Each row is a point. Two turns around zero, p and q, are shown by what they do to some points. Write where each new point lands after one turn and then the other. Backwards means that the second turn is done in reverse. Each puzzle has new turns, and all numbers are rounded.
In the rows, zero is written as 128.

Turn p:
[146 143] => [126 151]
[ 81 141] => [91 96]
[157 101] => [167 137]
Turn q:
[96 80] => [134  71]
[115 129] => [117 121]
[138 154] => [119 154]
[163 149] => [142 166]
Where do these land?
q, then p: [94 83] => [176  98]
p, then q: [141 148] => [107 139]
p, then q: [167 134] => [118 166]
p, then q backwards: [110 146] => [106 140]

Turn p:
[ 77 141] => [141 179]
[121  99] => [ 99 135]
[155  95] => [ 95 101]
[154 147] => [147 102]
[133 158] => [158 123]
Turn q:
[159 101] => [156  98]
[ 95 155] => [ 98 159]
[ 94 127] => [ 94 131]
[164 129] => [164 125]
Where do these land?
p, then q: [154 129] => [126 102]
q, then p: [102  88] => [ 91 158]
p, then q: [128 167] => [167 124]

Turn p:
[106 110 146] => [131  96 119]
[178 143 134] => [151 160 163]
[114 141 161] => [117 100 152]
[114 118  70] => [112 157  77]
Turn q:
[151 140 105] => [157 139 114]
[115 166 176] => [ 91 172 153]
[124  71 127] => [131  73 142]
[121 134 105] => [131 127 103]
Where do these land?
q, then p backwards: [190 118 146] => [183 122 162]
q, then p: [148 135 117] => [135 147 140]
p, then q: [104 174 129] => [ 77 121 125]
q, then p backwards: [ 98  86 133] => [ 86 134 158]
q, then p: [100 128 115] => [117 129  99]

Turn p:
[ 72 143 132 115] => [112 101 133  78]
[170  63 114 130] => [148 139  71 177]
[133 142 150 146] => [147 125 154 131]
[101 141  96 131] => [ 90 108 131 120]
[163 151 148 118] => [143 167 151 133]
Turn q:
[ 87 142 141 168] => [153 178 139 148]
[101 122 121 157] => [145 151 123 157]
[147 166 100 110] => [ 79 135 114 111]
[124 127 108 153] => [131 143 105 145]
[147 121 124 110] => [118 105 124 118]
[164  75 193 112] => [186  71 148  89]
[126 143 109  86] => [ 84 113 143 129]
Where do these land?
q, then p: [150 148 145 115] => [126 144 113  99]
q, then p: [ 66 151 141 114] => [167 116 180 109]
p, then q: [153 103 130 136] => [129 141  94 125]
q, then p backwards: [ 77 110 141 119] => [159 150 138 168]
p, then q: [163 112 108 201] => [197 153  86 135]
p, then q: [128 140 113  87] => [ 94 144 151 137]
q, then p: [158 132 118 124] => [108 127 104 120]
